Each row of a before or after table is a point. The points were changed in one or more steps. Then noise was added and the rows were shuffled. The steps act on how far a point lies along the listed directions, d1 being the first. Write out the steps. A step turns or swaps two directions, mirrors them in a line or flattens them onto one, adds a multiple of one to another, or multiplies one. Angles are multiples of 10 degrees, from the lower direction toward the higher: turns from -170 to 170, lines from 10 to 170 but not 90. Use the fewest steps. Two steps may share a direction if one is a turn and the other turns, adds or multiplies; they go together, in the order done. Otherwise the lowest direction goes first.
(in the rows, 128 means zero)

Directions:
(1): [113  74]
(2): [182 113]
Before:
[[ 51  59]
 [153  97]
 [175  84]
 [134 130]
 [174 104]
 [145  83]
 [214 111]
 [164  84]
 [139 132]
 [111  88]
 [135 138]
 [ 85 150]
 [137  75]]
After, 13 rows:
[[148  88]
 [208  92]
 [132 129]
 [169  67]
 [ 89 171]
 [114  95]
 [170  70]
 [140 138]
 [144  76]
 [133  73]
 [171  84]
 [ 55  72]
 [140 130]]
Steps: add 0.3 times d2 to d1

Directions:
(1): [ 91  89 117 165 164 190]
(2): [123  88 131  70 189 100]
(3): [141 113 132  66  87 188]
(4): [ 49 177 145 102 129 130]
(5): [170 186 143 123 182 165]
Before, 12 rows:
[[ 94  92 109 155  96 117]
 [110 178 137 136 123  81]
 [173  69 131 111 140 141]
 [137 120 121 117  48 122]
 [151  87 112 163 104  97]
 [118  98 127 115  59 107]
 [135 140 118 163 148 186]
 [182 112 121  95 102 113]
 [ 83 133 132 128 176 117]
 [164 103 119 161 177 206]
 [ 77 163  95 163  64  70]
 [165 182 128 127 158 113]]
After, 12 rows:
[[187 171 140  61  67 210]
 [144 168 130 161 176 151]
 [138 244 107 222 176  61]
 [100  92 107 157 103 162]
 [155 162 122 179 163 108]
 [ 87 119 119 175 196  75]
 [117 179 128 199 152  32]
 [177 172 147  78 109 183]
 [113 128 108 162 106  26]
 [ 96  49 107 139 108 182]
 [156  84 143  66 119 176]
 [172 126 126  47  85 160]]
Steps: multiply d3 by 3; multiply d4 by 0.4; multiply d5 by -1

Directions:
(1): [ 88 104 116 165 182 105 148 206 181 142  98]
(2): [213 108 152 147 102 128 116 169 145  58  93]
(3): [174 202 149 120 150 111  86 173 103 192 115]
(4): [146 117  92  13 146 121 127 145 169 121 133]
(5): [118 165 162 119 220 164 130  95 120  74  98]
Before:
[[101 123 105 116 206  96 164 200 154 168 101]
 [ 40  55  82 146  96 118 178  74 159 125 158]
 [103 100  83  76  88 131 140  91 139 111 159]
 [188 119 134 106  29 119 111 132 125 119 143]
 [184 139 156 140 100  99 108 137 124 137 128]
 [129 135 159 147 140 130 150 182 146 152 110]
 [140 117 115 123 163 114 139 153 161 123 110]
 [112  63  73  88  86 166 165 117 185  39 125]
 [178 104 110 111 144 102 123 201 164 145 111]
 [ 85  94  86 140 100 120 150 125 134 143 150]
 [118 123 119 158 122 119 116  97 128 126 124]]
After, 11 rows:
[[178 116 139 189 122 101 114 194 129 151 110]
 [119 119 102 118 120 118 120 100 142 111 127]
 [145 112 164 158 108 146 157 154 135 106 111]
 [162 118  89  87  70 120 125 139 126 135 153]
 [183 112  85  11  71 105 116 113 161 128 154]
 [ 95 102 139 183 124  93 142 133 144 160 141]
 [233 140 162 158 116 129 123 150  95  80  94]
 [137 168  90  59 107 111 106 139 122 180 145]
 [148 167  70  24 146 126 110 205 178 157 111]
 [174 141 139 144 145 117 121 152 142 115 101]
 [ 74 115 100 141  90  95 141 177 150 215 152]]
Steps: swap d1 and d2; turn d3 and d4 by -90 degrees; multiply d5 by 1.3

Directions:
(1): [117 124 129 193  46  87 119  48  92 101 173 115 145 165 102 121 102  83]
(2): [178  42 119 167 128 130  74 177 149 165 170 107 130 108  63 170  93 144]
(3): [128  85 113 137 100 205 187 128 104  89 151 139 100 126 146 218 189 102]
(4): [166 129 124  82  71 163 118 194 154  64 135 137 101 144 100  53 120  67]
(5): [ 85  82 166 113  82 123 181 112 209 133 141 168 119 171 102 109 131 208]
(6): [147 114  92 147  75  97  64 105 177 136  81 114  44 116 195 134 164 140]
Before, 11 rows:
[[114 116 148  73  76 139 164 108 174 106 113 157  98 171 145  79 154 149]
 [101  98 134 128 109 160 169 134 121 100 174 133 137 177 110 110 127 114]
 [133  95 125 173  87 158 181  85  78 122 168 103 137 132 117 175 147  68]
 [105 124 138 156 154 113  86 121 137 168 113 115 118 114 157 159 114 161]
 [131 158 142 104 108  85  86  96 166 117  89 146 105 158 166  41 115 130]
 [ 97 169 104 119 120  86  92 114 118 114  77 130 112 142 164 101 126 131]
 [ 82 194 164  56 125 138 214 144 142 101  78 161 143 188 145  42 155 127]
 [ 73  82 161 181 118 154 234  84  84 126 184 147 151 163 116 219 154 145]
 [152  58 117 177 153 160 124 139  81 111 174 102 141  83  89 213 123  82]
 [130  67  98 178 118 156 120 117  49 103 150 108 128  64 164 243 141  66]
 [151 128  96 155 134 115  87 140 161 155  87 122  90 113 174 167 182 161]]
After:
[[ 77 143 152 149 154 112 122  98 126 157 118 128 139 133 155 146 114 163]
 [131 108 128 136 119 179 196 115  94 125 145 115 132 124 129 167 161  87]
 [ 90 118 117 120 178 181 183 126  51 105 112 136 142  64 201 228 167  98]
 [164  56 127 106  71 136 103 143 191 133 129 131  79 144 115 111 137 153]
 [162  95 130 170  87  62  33  90 158 146 132 122 111 149 124  87  85 129]
 [120  98 121 117 107 168 147 161 135  97 159 129 115 167 121 103 135 106]
 [190  45 131 131  96 136  89 232 181 151 142 115 120 150  46 106  99 131]
 [124 103 102 168 116  74  58 123 118 146 118 112 128 133 111 144  94 144]
 [ 93 162 132 101 182 176 202 112  72  75 115 136 138 100 167 163 172  81]
 [ 87  73 170 124 136 194 249 158 122 111 172 164 140 158 102 188 159 154]
 [123 143 110 151 159 112 119 118 150 167  84 131 116 116 179 178 187 183]]
Steps: add -0.7 times d3 to d1; multiply d2 by -1; turn d4 and d5 by -20 degrees; turn d4 and d6 by 30 degrees

Directions:
(1): [126 103 112 147 128 123 155 117  85 124 124 110 142  96 222 151 101 105
 189 109 148 106  97 117 138 106 193 104 182 177 124  30]
(2): [142 153  93  84  40 129 128 115 102 111 126  79  56 130  72 150 125 127
 185 118 146 127 107 177  65  56 102 145 145  98 133 107]
(3): [140 163 128 117 149  83  52 158 124  82 192 168 158 166 108 156 129 122
 105 128 249 142 102  99 111 121 101  96 147 142 131  95]
(4): [ 20  95 152 153 105 132  99 172 163 167 101 149 103 198 128 102  93 105
 178 128 120 179 162 142 108 119 102  75 156 168 148 125]
(5): [ 80 177 148 137 138 155 135  90 159 106 120 206 116 105 117 191 117 219
 169 124 121 148  81 155 132 163 163 125 110  94 195 104]
Before (8 x 32):
[[106 140 136 125  99 135 113 141 143 155 141 143  95 110  90 134 131 140
  148 147  97 124 109 158 105 146 120 116 104 120 137 137]
 [211 117 104 119 187  80 134 143  91  93 176 143 210  96 195 126 129  84
  113 123 187  97  88  65 168 127 195 123 152 158  97  43]
 [151 119 143 157 235 105 119 138  98 110 157 165 181  97 225 143 136 125
  100 124 162 121 107  66 187 179 196  93 124 190 107  55]
 [100  91 103 129  29 169 157 120 118 170  82  69  59 150  91  93 109  83
  212 122  53 144 162 181 102  93 104 129 134 107 149 165]
 [141 111 107 114 129 101 123 157 137 127 173  70 124 171  94  83 148  69
   91 130 153 111 152 102 120  95  68 120 131 125  78 169]
 [160  95 150 154 195 116 140 140 122 125 123 125 202  93 224 114 122  99
   87 108 145  93 153  45 186 170 150 129 122 183  97 122]
 [ 66 119 139 156 105 160 124 148 125 160 101 170 100 157 145 119  98 117
  161 136 107 152 142 147  94 121 114 108 141 168 152 143]
 [ 53 112 110 148  80 125 130 147 120 155 103 118  83 176 148 109  83 119
  200 119 120 170 155 147 109  93 114  70 155 173 157 136]]
After (8 x 32):
[[204 150  99 124 124 144 152 112  66 111 145 130 131  81 150 143 135 120
  104 131 143  84 105 122 108 112 144 163 123 137 116 132]
 [230 149  68 114 131  93 141 111  53  88 165  82 150  91 162 141 138 119
  107 122 185  98 106  99 145 104 139 127 132 142 100 123]
 [201 159  76 104  72 109  95 115  63  76 186 104 127 132 110 174 123  93
  185 112 233 113  81 131  95  77 127 116 162 109 142  67]
 [111  68 143 132 149 148 167 151 130 198  78  84  88 131 132  48 153  92
   95 137   6 153 205 127 159 151 116 146  82 152  78 200]
 [ 95  69 143 140  99 154 184 140 145 181  49  63  97 124 169  76 102  93
  155 109  46 119 192 118 132 123 113 141 113 159 105 170]
 [140 156 127 113 119 122 104 131 128 132 169 149 121  91 105 153 136 144
  128 147 140 106  86 135 115 153 131 124 107 120 128 115]
 [ 65 105 124 162 158 121 160 131 136 127 156 127 143 133 196 140 105 107
  181 108 144 116 104 106 147 123 164  81 174 164 130  66]
 [103  58 141 133 152 118 144 192 163 194  97 125 152 186 132  17 114  55
  107 142  51 148 195 100 147 134 117 115 120 157 101 183]]
Steps: turn d4 and d5 by 150 degrees; turn d1 and d5 by -110 degrees; turn d2 and d3 by 90 degrees

Directions:
(1): [135 183  90 106 168 119 126 166 103 138 153 165 128 134 152 172  75 102
 222  70 142 177 157 104 174 148 114 129 112 153  94 138  82  76 168 191
 180 187 158 162 175  93 140 182 101 115 149  76 147 117  99 134 171 139
 101 113 180 112 139 107 159 146  47 179]
(2): [ 91 178 119 122  33 107 105 124 176 148 114 129 124 158 155 126 145 111
 164 156 172 108  98 190 110 202 123  71 249 114 136 206 128  91 148 169
 105 138 136 147 150  79 119 160  85 128 141 177 109 112  88 117  72 167
 150  98 143 177 116 148 113  83 145 114]
Before, 13 rows:
[[160  96 123 137 192 149 136 134  94 111 145 139 134 109 113 133 113 134
  104 105  95 146 148  89 143  65 128 170  35 145 121  79 123 149 111 109
  155 125 129 115 112 155 137  99 153 141 115  89 138 141 157 133 168 100
  109 152 119  87 143 115 146 157 109 144]
 [141 143 103 120 163 119 123 134 103 127 141 151 135 121 142 145 104 119
  168  96 130 141 143 105 151 128 122 144 104 136 106 124  98 105 144 144
  154 155 138 141 144 117 143 150 120 119 143 101 138 115 116 135 153 136
  118 132 151 102 127 114 144 146  93 146]
 [118 149 127 124 131 124 128 137 132 139 125 133 128 131 130 131 118 129
  148 122 133 141 133 143 137 133 129 127 123 138 127 142 126 111 136 137
  133 129 131 131 135 116 124 140 128 121 129 121 133 123 125 132 125 138
  137 119 136 132 131 131 124 129 116 130]
 [144 129 110 117 204 140 144 157  88 130 147 153 136 109 129 149  88 119
  164  81  97 169 173  83 159 101 124 160  55 145 110  88 111 122 139 137
  158 148 138 129 138 154 134 140 126 109 132  77 147 133 141 142 170 101
   94 130 137  93 135 104 148 164  69 153]
 [133 137 108 117 145 118 123 131 116 131 133 130 137 124 134 139 117 131
  142 112 127 146 140 119 131 129 123 131 115 134 116 123 119 117 141 145
  135 138 131 126 129 131 134 132 127 126 137 111 138 139 126 128 148 125
  117 134 132 117 130 122 135 136 106 149]
 [132 118 134 129 135 131 142 133 122 116 131 135 119 119 119 131 122 128
  115 131 127 129 128 117 131 126 136 136 105 134 128 121 138 128 125 120
  127 119 121 131 122 131 133 124 128 128 126 128 135 131 141 137 140 124
  125 141 126 125 136 127 123 134 123 131]
 [145 107 128 125 151 133 134 120 115 118 137 118 139 123 123 124 135 137
  107 118 124 124 138 108 136 107 132 153 103 124 123 112 136 142 119 110
  128 122 124 122 114 150 127 113 137 123 117 130 137 139 138 128 133 119
  121 122 119 124 129 120 132 136 136 126]
 [128 107 142 140 129 137 126 122 137 122 126 115 129 123 118 110 144 130
   97 139 118 120 127 128 125 116 126 140 116 121 134 119 143 138 112 114
  123 109 113 113 112 141 122 107 137 137 116 145 125 143 136 130 127 114
  136 136 118 133 133 134 124 136 144 112]
 [142 136 119 116 170 129 131 141 106 134 144 143 131 126 129 146 102 124
  148 103 119 152 149 105 158 122 119 137  83 146 115 111 105 111 138 129
  156 141 138 139 141 137 129 135 139 129 138  95 153 132 124 128 163 119
  109 134 147 108 130 111 144 157  89 151]
 [145 119 132 139 149 133 140 126 121 123 128 115 129 125 130 129 136 131
   94 137 122 130 121 126 126 103 133 139 100 123 129 106 134 146 131 116
  116 105 122 119 121 144 124 102 136 136 117 120 119 129 132 125 130 121
  128 139 108 128 128 124 134 135 141 126]
 [149  72 154 132 158 133 142 114 105 108 127 111 130 108 103 108 139 150
   54 143 106 120 135 105 112  70 139 157  62 118 138  73 150 185 103  72
  111  94 111 100  89 169 131  84 169 132 113 127 137 142 174 126 141  98
  129 152  87 118 132 130 122 144 149 118]
 [139 130 127 131 138 125 130 137 116 125 136 125 126 124 132 139 118 131
  138 120 131 139 136 111 131 129 122 142 115 129 134 129 124 127 132 131
  139 134 132 123 125 124 132 138 126 130 139 106 132 131 123 140 152 125
  114 133 138 112 128 120 139 146 116 146]
 [141 133 117 116 142 134 125 141 131 125 127 130 124 129 121 139 116 120
  142 115 133 139 144 118 140 126 122 130 112 128 114 127 124 115 131 134
  136 132 122 133 130 128 138 141 125 126 125 116 128 124 129 137 145 128
  119 126 138 122 136 115 142 121 117 139]]
After, 13 rows:
[[143 110 138 144 143 135 140 120 124 121 122 109 129 125 129 120 147 136
   79 145 119 121 113 132 118 101 136 138 101 119 137 105 143 153 125 105
  107  95 118 113 113 150 122  92 141 140 113 127 117 130 138 125 123 119
  131 143  99 131 129 127 128 132 154 117]
 [148 157  91 107 223 134 143 175  76 136 157 173 137 113 143 170  60 106
  212  52 105 193 188  70 183 112 119 159  47 159  91  92  88  96 158 170
  184 178 155 144 162 136 140 166 111 103 142  51 156 126 126 143 194 108
   80 122 163  84 139  92 165 173  27 178]
 [144 142 111 112 149 131 126 146 127 125 132 135 122 130 125 146 104 115
  160 105 138 150 150 114 149 128 119 132 109 132 108 128 116 105 138 144
  146 143 128 140 138 123 141 151 120 123 128 106 133 122 123 139 152 132
  116 123 147 120 138 113 148 122 102 149]
 [119 155 120 120 136 124 129 141 128 140 129 138 129 133 133 138 111 126
  160 116 134 147 135 140 143 136 128 127 121 142 123 144 118 107 139 145
  139 137 134 137 141 111 123 148 125 119 132 113 134 125 120 130 131 142
  132 118 143 131 131 129 128 132 104 138]
 [148  45 172 141 139 138 144  95 119 104 114  94 129 105  91  87 165 162
    9 172  99  95 121 117  89  60 144 155  71 105 156  67 174 207  83  41
   84  66  97  83  65 187 128  59 182 139 100 153 127 146 187 124 121  91
  144 159  62 125 126 142 105 136 191  94]
 [137 149 101 113 155 118 121 139 111 133 137 137 137 127 139 148 105 125
  164  97 130 156 145 113 141 132 120 131 111 140 109 126 108 107 149 161
  148 149 139 133 139 124 137 144 121 123 142 100 142 136 120 129 157 127
  112 132 145 113 134 117 142 140  88 160]
 [141 140 121 128 147 123 128 143 112 125 138 131 126 125 136 146 111 128
  153 110 133 145 141 107 137 133 120 143 113 132 128 131 118 117 138 142
  147 142 139 129 135 118 132 144 123 127 143  98 137 129 120 141 158 127
  109 130 147 110 129 116 144 148 102 154]
 [127  94 151 146 118 139 128 113 145 118 120 108 129 121 112  99 157 136
   71 155 113 107 119 134 112 111 132 139 121 115 144 117 154 151 104  97
  109  95 104 103 100 149 119  92 142 141 110 159 120 147 145 128 115 110
  144 140 105 137 130 140 117 132 164 100]
 [160  99 121 138 196 148 137 136  94 112 145 141 135 112 116 134 109 131
  110 101  94 150 150  88 146  65 127 170  33 146 118  80 120 144 116 114
  157 130 132 117 116 152 140 101 152 142 116  85 140 141 155 134 172 101
  108 151 124  85 142 113 146 157 104 147]
 [145 101 132 129 148 136 134 115 117 117 136 113 139 125 121 120 139 140
   98 124 124 118 135 110 133 104 134 154 104 121 127 113 141 147 116 105
  122 117 120 118 109 152 127 106 141 123 115 134 135 139 140 130 129 120
  124 124 115 126 129 121 130 133 145 121]
 [144 159 104 107 184 127 130 157  97 140 154 158 131 128 140 164  82 114
  184  80 127 172 159  96 176 129 114 139  75 156 101 113  90  89 154 151
  175 163 150 150 160 123 136 155 127 126 144  75 161 128 113 128 181 123
   97 128 165 101 134 102 155 164  59 171]
 [133 114 133 129 132 133 142 133 125 116 130 133 119 120 119 130 123 130
  112 133 125 127 128 120 130 125 137 136 106 134 132 117 138 130 125 118
  125 117 120 132 121 132 133 121 128 126 124 130 135 132 143 138 139 124
  123 141 127 125 137 128 122 133 125 129]
 [144 167  84 108 182 114 125 153  91 132 152 167 135 123 153 165  80 106
  211  70 136 165 156  94 171 138 115 143  96 147  90 131  77  80 163 174
  178 181 152 156 166 102 148 175 107 113 152  76 151 108 103 138 172 141
  105 125 177  94 133 104 161 155  56 169]]
Steps: multiply d1 by 2

Directions:
(1): [163 141 109  63  60 149 138 161 118  92 143  47  94 104 122 114 151  79
 151  63 138 154 215  51 120 224 109  96 136 124 117 100 106 153 163 133
 168 182 126 123 132 126 103 151 181 106 110 127 108 164  65  37  63 153
 167 125 111 116 149 143 113  55 140 102]
(2): [ 92 162 126 162 129 121  44 151 150 119 102  95 100 147 101 132 123 188
 120 150 126 194  73  95  67 199  94 127 150 121   7 150 130 150 182 155
 140  91  98 162  73 129 161 137  87 164 102 113 156 148 120 148 132 150
 202 103 164 119  74 175  97 185 208 105]
Before (8 x 64):
[[133 104 130 132 134 139 155  94 132 141 132 134 156 138 142 127 123 109
  124 134 118 112 144 163 162  89 130 132 118 122 180 132 117 128 106 125
  115 130 134 110 140 127 127 113 132 134 144 142 123 107 142 143 131 117
   89 138 122 121 147 106 149 116  92 144]
 [107 139 142 165 148 115 104 126 146 144 116 138 138 151 134 138 117 164
  112 151 127 145  79 163 105 117 127 128 124 135 106 164 141 129 132 132
  112 101 121 145 123 124 144 128 102 141 131 107 150 122 143 163 148 126
  142 140 139 128 107 133 119 162 137 127]
 [135 148  91  91  73 125 100 165 119  99 127  52  87 115 106 134 150 114
  137  99 133 189 165  36  71 249  83 118 143 116  47 130 109 151 175 156
  161 150 117 142  98 131 132 156 140 138  91 119 142 179  66  62  78 155
  199 120 128 103  98 165 105 119 186  86]
 [133 151 116 108  94 134 105 152 131 100 126  69 100 106 113 116 137 113
  145  97 134 176 171  45 107 219  85 115 142 120  78 115 124 157 192 149
  160 164 130 141 108 137 129 139 148 129 113 119 113 164  82  77  80 153
  191 102 123 119 117 168 120  97 171  92]
 [130 114 126 121 130 131 139 129 133 140 136 131 131 132 128 133 116 115
  124 116 130 129 131 129 145 122 129 129 126 119 150 119 122 130 115 120
  122 128 131 116 138 137 136 131 139 119 136 122 124 133 129 120 137 120
  118 125 112 119 150 101 135 133 112 139]
 [117 154 124 125 115 128  71 150 137 125 110  96 101 142 121 130 119 149
  117 118 139 165 109  84  76 195 114 126 148 127  59 135 124 159 161 149
  135 125  98 143  95 138 140 139 129 149 110 120 135 143 119 126 122 147
  188 109 144 110  98 161 105 135 161 120]
 [122 131 117 116 119 125 114 132 116 120 126 100 117 131 113 123 123 123
  123 119 142 140 136 109 112 137 132 116 125 116 116 131 138 148 135 121
  153 130 139 128 126 127 137 138 121 127 111 116 131 135 119 116 115 134
  141 127 140 127 130 143 118 126 137 113]
 [144 134 130 100 131 136 145 121 111 122 135 133 132 119 123 123 145 113
  140 128 130 121 126 125 137 114 124 133 127 124 169 120 109 119 116 118
  125 127 133 118 147 130 121 129 150 121 139 140 110 105 132 125 124 111
   93 143 121 140 131 114 145 109 110 139]]
After (8 x 64):
[[152 111 132 100 129 131 169 116 113 144 136 152 142 125 155 128 120  89
  121 106 139  80 154 140 149  89 159 134 120 136 205 115 126 127  89 115
  112 157 134 105 159 136 105 123 166 111 145 138 105 110 142 123 132 116
   91 139 105 123 158 102 146  83  63 152]
 [123 151 131 125 141 129 101 129 124 123 121 127 122 132 110 127 141 150
  134 146 127 151  88 118 108 139 110 136 137 122 110 134 113 127 139 131
  126 102 119 136 120 131 141 130 123 142 127 132 128 110 136 146 133 120
  126 131 141 137 100 136 132 146 149 131]
 [112 133 124 145 121 138  92 119 147 126 115  92 126 148 121 127 124 144
  122 136 119 168 119 123 112 162 100 124 136 116  84 142 114 149 155 146
  132 113 110 135  98 127 147 125 111 157 120 130 140 130 123 138 122 138
  155 118 145 111 109 146 122 144 157 122]
 [124 117 124 123 136 123 136 116 113 131 129 131 133 132 122 126 118 118
  120 131 139 114 130 138 131  92 146 124 116 118 155 133 144 135 110 112
  139 127 149 120 141 128 134 131 120 122 123 121 128 121 137 133 129 122
  110 136 133 133 141 125 131 128 110 127]
 [148 136 129 102  97 133 146 141 129 121 138  89 124 125 140 125 136 102
  134  93 136 138 166 117 124 161 126 104 121 135 145 134 125 140 136 125
  136 157 131 128 148 123 112 142 158 108 127 114 123 141  98  86  97 137
  142 148 112 123 143 126 121  84 116 116]
 [140  81 120 127 161 108 207  89 102 158 143 204 172 119 153 146 125  93
  118 153 122  61 128 183 168  22 157 161 103 131 233 136 136  86  53 112
   91 130 163 102 172 132 117 111 130 115 152 141 128 102 160 151 156  90
   41 160  99 132 148  78 170 134  54 154]
 [128 101 141 153 174 116 178  89 121 151 132 201 169 115 148 128 113 114
  126 153 123  77 121 171 179  32 141 154 110 132 213 126 148 104  94 117
  100 136 163 113 159 138 125 103 126 120 163 135 110  99 167 164 153 100
   69 132 106 143 148 102 170 128  76 147]
 [118 125 125 134 133 128 112 135 140 139 127 124 124 140 120 135 114 135
  120 124 128 148 110 123 127 140 119 131 132 117 112 127 123 136 131 128
  123 114 121 128 120 137 148 134 123 131 128 117 134 140 129 129 142 127
  139 117 123 116 133 115 126 154 137 133]]
Steps: turn d1 and d2 by -160 degrees
